Every row gives one point. Before rounding, the points of a table are all equally far from one centre. They may lie mostly on one side of it. Where is the centre, to within rounding?
(in the rows, 128 means zero)

Points, 5 rows:
[[138  86]
 [124  79]
 [146 105]
 [119  79]
 [106  83]]
Centre: [120 106]

Points:
[[131 100 118 113 128 178 146 196 141 167 127]
 [128  83 117 122 103 145 160 161 134 194 117]
 [ 82 156 129 156 102 159 148 189 145 160 127]
 [104 117 122 124  67 170 152 161 123 148 157]
 [ 80 138 113 135  79 143 140 175 114 179 127]
 [108 112 106 148 111 169 166 186 127 153  85]
 [ 87 138 165 137 105 179 143 176 143 161 119]
 [ 94 130 107 130  72 162 143 163 158 157  82]
 [ 97  97 128 140 111 150 125 185 155 170 112]
 [ 95 112 148 151  78 146 102 170 142 154  99]
 [117 119 100 129  85 180 151 190 132 173  99]
 [106 108 116 162  75 161 144 182 146 142 114]
 [117 126 138 154 113 175 157 175 170 174 140]
 [120 140 142 128  52 175 153 186 138 149 129]
 [117 109 119 178  91 146 115 146 166 169 122]]
Centre: [144 146 129 128 111 140 134 148 127 148 115]

Points (27 x 24):
[[151 146 129 127 127 109  84 180  72 167 115 151 133 148 129 117 136 138
  164 108  84 145 181  88]
 [117 152 128 123 144 113 100 193  56 165 155 124 146 121 126 120 137 130
  159  98 120 133 190 124]
 [110 151 135 131 117 123 101 178  86 164 128 144 118 181 120 119 135 133
  136  86 131 148 205 108]
 [107 144 119 152 128 145  92 175  51 166 123 133 170 145 123 131 149 126
  144  95 121 151 178 107]
 [116 127 124 128 127 140 119 186  57 146 115 121 154 165 110 108 145 135
  143  87 114 121 211 122]
 [118 146 138 144 125 160 109 153  63 143 128 155 166 116 137 158 127 134
  157  83 128 138 177 115]
 [104 137 133 152 125 102  96 171  66 152 115 141 146 125 126 126 165 137
  126  96  91 128 195  89]
 [ 78 118 110 160 121 113 125 184  77 165 131 144 143 148 146 154 143 132
  156  62  95 147 180 121]
 [110 123 138 148  88 123 111 184  73 158 146 125 140 163 106 141 148 129
  158  98 100 149 204 105]
 [115 128 130 151 119 153 114 149  54 158 116 110 142 171  92 137 160 148
  139  96 115 138 183 141]
 [126 139 128 114 114 112 130 201  57 150 148 119 145 141 112 148 137 161
  119  79  81 133 194 133]
 [117 152 126 123 118 141 135 185  20 152 148 144 139 160 130 123 154 132
  149  67 123 160 183 122]
 [106 137 130 123 108 128 117 168  57 177 141 136 155 141 115 135 118 143
  157  71 116 134 202 132]
 [ 84 136 155 155 104 126  82 153  51 158 144 116 151 143 139 133 127 127
  136  56 119 146 177 125]
 [119 117 128 156  87 117 110 197  40 166 129 145 140 132 123 126 113 151
  157  78  96 134 190 118]
 [112 126 125 137 118 149 120 190  44 135 132 122 160 176 100 109 130 134
  145  64  99 128 182 107]
 [111 136 134 138 114 146  90 177  41 175 128 134 118 176 128 127 155 149
  125  83 115 153 162  96]
 [121 137 139 152 112 139 116 163  58 142 134 125 172 130 111 140 158 141
  139  89  97 142 204 115]
 [ 96 121 144 138 105 169 105 179  56 156 116 113 143 144 156 117 125 132
  144  75  91 137 193 107]
 [119 146 132 160 111 150 114 209  71 161 139 108 146 166 126 139 138 134
  135  69 115 127 181 103]
 [121 128 133 141 110 145 112 173  32 166 122 139 145 153  98  92 144 117
  147 100 100 154 194 130]
 [142 125 145 131 127 144 120 149  62 192 145 147 125 159 108 154 113 122
  148  61  92 148 170 120]
 [120 168 122 132  98 132 108 139  34 168 126 127 136 164 115 130 137 122
  130  69  97 159 184 103]
 [118 156 128 142 120 112 136 190  61 166 145 113 168 143 105 142 150 105
  156  84 106 121 187  96]
 [102 129 105 154 110 149 133 184  54 149 140 122 154 152 142 122 140 145
  158  72 124 131 198 134]
 [128 153 123 135 112 128 111 170  79 180 132 131 139 149 104 117 133 131
  153  90  96 146 207  96]
 [138 113 129 137 135 122 127 168  60 182 137 151 150 115 122 130 167 124
  162  98 102 152 192 124]]
Centre: [127 129 142 136 111 108 147 157  76 138 123 120 131 145 142 116 123 124
 134 102 110 143 130 124]

Points, 31 rows:
[[112 136 125 125 159  66 146 200 111 149 148 150 151 116 184 166 105 105
  121 133 142 138  86 168]
 [124 107 106 137 196  90 138 211 108 116 150 132 132 108 162 130 104 110
   99 161 140 134 101 176]
 [130 110 139 152 171  56 135 199 101 133 161 134 135 121 174 136 107 113
   92 153 170 155 118 155]
 [124 115 137  85 168  81 137 197 136 143 118 125 127 109 169 147 111 117
   84 136 137 124 118 162]
 [115 131 133 109 173  80 136 184 128 162 145 128 149 134 172 150  85  87
  123 124 172 158  99 181]
 [132 152 119 118 158  87 187 199 127 126 155 136 130 105 176 154 116  91
  126 130 142 131 101 177]
 [155 124 160 116 157 100 158 189 105 137 140 144 156 145 165 139  80 116
   94 138 146 131 100 175]
 [117 124 105 103 184 118 153 214 128 152 132 136 137 140 166 125 102  93
   94 139 153 142 117 178]
 [110 144 130  99 159  95 145 206 133 137 156 142 151 138 156 136 114  81
  148 152 139 147 100 166]
 [132 121 111 115 151 117 139 190 117 129 150 132 161 123 203 118  99  93
  103 167 154 134  66 149]
 [115 119 124 127 171  76 123 192 115 146 179 146 134 125 209 125  93  97
  115 135 140 138  81 172]
 [115 122 124 122 172  54 146 200 137 131 136 131 102 134 177 160  78 118
  136 134 129 149 111 177]
 [117 147 123 103 161  84 121 200 111 173 169 130 111 123 193 118  80 102
  107 146 139 162 106 167]
 [134 110 125 121 167  81 165 194  93 143 164 132 151 124 192 145 114 110
  110 137 132 143 126 160]
 [138 140 145 105 153 100 134 209 119 154 142 156 112 164 207 148 105  90
  129 136 143 147  84 160]
 [138 146 132 130 151 101 154 212  98 134 146 112 145 122 177 145  92 103
  112 148 154 148 159 174]
 [149 123 105 105 153  99 157 189 125 131 138 137 159 122 190 153 103  98
  112 121 144 154 103 201]
 [137 159 132 138 157  77 173 191 101 105 136 123 124 137 157 135 108 107
  111 145 140 130 123 185]
 [109 118 118 118 171  75 144 214 120 106 139 134 112 122 152 151 130  89
  106 158 132 126 100 185]
 [125 109 123 111 167  85 159 213 124 152 158 111 132 115 163 147  93  84
  134 146 169 121 134 164]
 [138 122 120 127 171  88 161 195 113 137 102 131 101 157 183 158  87 103
  123 134 139 112 118 168]
 [123 143 107 116 179 104 148 184 151 127 152 137 132 112 208 135 118  92
   96 141 146 130 109 175]
 [117 160 116 110 179 115 143 185 123 136 165 139 137 109 195 142 100  91
   94 132 144 122 103 182]
 [131 122 125 117 152  66 155 211 102 135 164 117 120 101 190 150  84 115
   82 154 139 142 107 169]
 [123 131 101 117 154  99 168 184 139 131 147 149 106  98 157 144  72  83
  116 123 117 114 142 169]
 [127 144 130 107 185  93 153 187 116 135 146 161 127 142 185 168  97 104
  129 123 163 153 103 153]
 [152 141 149 101 156  91 138 219 112 140 139 131 124 137 195 130  82  96
  107 120 131 105 119 146]
 [120 155 130 118 140 117 165 231 114 145 127 137 109 115 174 153 111  95
  124 142 128 141  93 188]
 [135 134 107 119 145  76 150 181  98 168 136 142 120 138 199 132  85 108
   91 121 162 140  94 182]
 [125 131 138  87 178  99 135 221 126 106 162 148 126 130 183 131  93  83
  114 123 145 157  97 147]
 [121 131 144 135 148  92 152 218 141 144 120 149 141 110 180 117  90 103
  125 118 132 143  92 174]]
Centre: [135 121 114 141 128 118 120 183 129 129 157 113 107 135 153 148 104 107
 110 121 143 143 101 145]

Points:
[[148 120 110 106  95 102 117 147  91 126 152 144  57 131 153 127  99 121
  195 145 180 162 147 135]
 [171 132  83 106 133 101 132 119  82 134 116 135  60 126 154 111 120 117
  161 158 189 105 118 110]
 [150 154  89 101 110 101  91 111 120 130 143 152  85 101 172 143  99 116
  180 154 202 125 162 123]
 [156 151 138 143 100  95 101 108  89 107 172 143  80  91 136 148 106 120
  128 124 184 118 154 106]
 [167 153  91 106 105 119 133 132  83 119 135 143  68 134 128 135  96  98
  168 120 222 140 132 132]
 [159 145  94 121 102 101 107 117  75 144 122 147  50  97 150 134  85 117
  173 149 198 117 115 158]
 [119 156 107  89 108  66 129 135 107 161 118 142  66 151 165 138 108 113
  171 160 189 109 138 126]
 [155 126  96 122 132 101 145 148  66 123 128 133  73 131 146 142  79 129
  167 147 172 154 141 126]
 [150 164  98 116 102  70 100 139  97 144 135 161  74  92 168 117  83 127
  148 123 187 138 123 153]
 [170 164 120 118 136  88 119 145  57 102 118 162 101 152 155 147 104 142
  160 124 181 121 132 135]
 [163 129 110 111  97  99 139 131  77 128 147 141  42 113 162 139 117 118
  196 141 160 135 138 113]
 [144 138 108 123 114 112 111 128  64 118 130 150  61 113 148 143  82 126
  163 140 216 144 143 138]
 [159 150  90 164 104  86 101 115  80 124 135 151  54 114 170 152  98 116
  175 143 200 136 124 129]
 [156 160  95 164 107  96 141 119  78 121 107 170  59 135 152 122 124 116
  179 128 188 142 123 147]
 [182 176  75 138 117  87  95 122  99 135 134 170 114 118 158 136 105 111
  178 123 175 120 155 133]
 [148 148  85 114  97 109 152 142  60 123 109 153  59 128 156 138 102 131
  164 167 156 138 130 153]
 [170 132 116 117 138  87 139 129  84 109 128 159  62 131 162 135 120 117
  162 131 205 153 124 124]
 [141 145 101 140  98  68 102 124  92 129 128 152  55 120 150 140 128 133
  178 148 195 160 133 111]
 [182 168  91 117 141  83 123 132  84 125 123 138  75 108 169 153 113 131
  142 152 205 132 122 138]
 [125 147 133 117  83 113 100 121  67 128 110 176  94 134 149 150  89 130
  193 144 170 137 139 109]
 [164 148 116 134 114  92  78 106  92 151 131 175  30 104 141 138 110 148
  150 133 162 122 129 153]
 [192 164 106 117 127  75 120 141 102 118 135 160  79 100 169 160 112 133
  169 157 153 102 139 150]
 [121 139 126 141 116 118 116 124  70  99 127 149  62  91 166 137  96 126
  161 167 160 138 130 123]
 [170 138 110  99 118 136 141 157 109 119 116 134  68 130 158 126  95 107
  152 153 214 136 155 123]
 [172 151 127 139 104  95 122 126  70 110 119 145  63 111 153 136  83 119
  166 153 160 102 150 158]
 [158 149 112 114 125  91 131 125  59 127 124 169  61  98 145 138 113 108
  162 130 197 121 137 138]
 [145 140 133 139 104 105 132 127  56 119 135 136  55 124 171 153 102 117
  164 161 186 148 150 126]
 [186 134 104 143  92 115 104 119  72 113 133 136  25 108 164 143 122 112
  141 147 166 142 127 150]
 [163 176 116 113  84  85  99 124  67 133 125 133  63 108 150 155 126 112
  187 135 181 140 144 142]
 [155 151 129 135  78  70 114 118  81  96 143 156  69 137 150 133 107  90
  148 151 179 137 115 140]
 [163 147 126 128 113  96 116 111  90 116 153 144  84 142 156 126 100 148
  170 157 195 144 157 170]]
Centre: [141 138 113 131 103 127 112 134 118 141 129 139  93 135 152 157 128 123
 142 124 161 118 120 140]
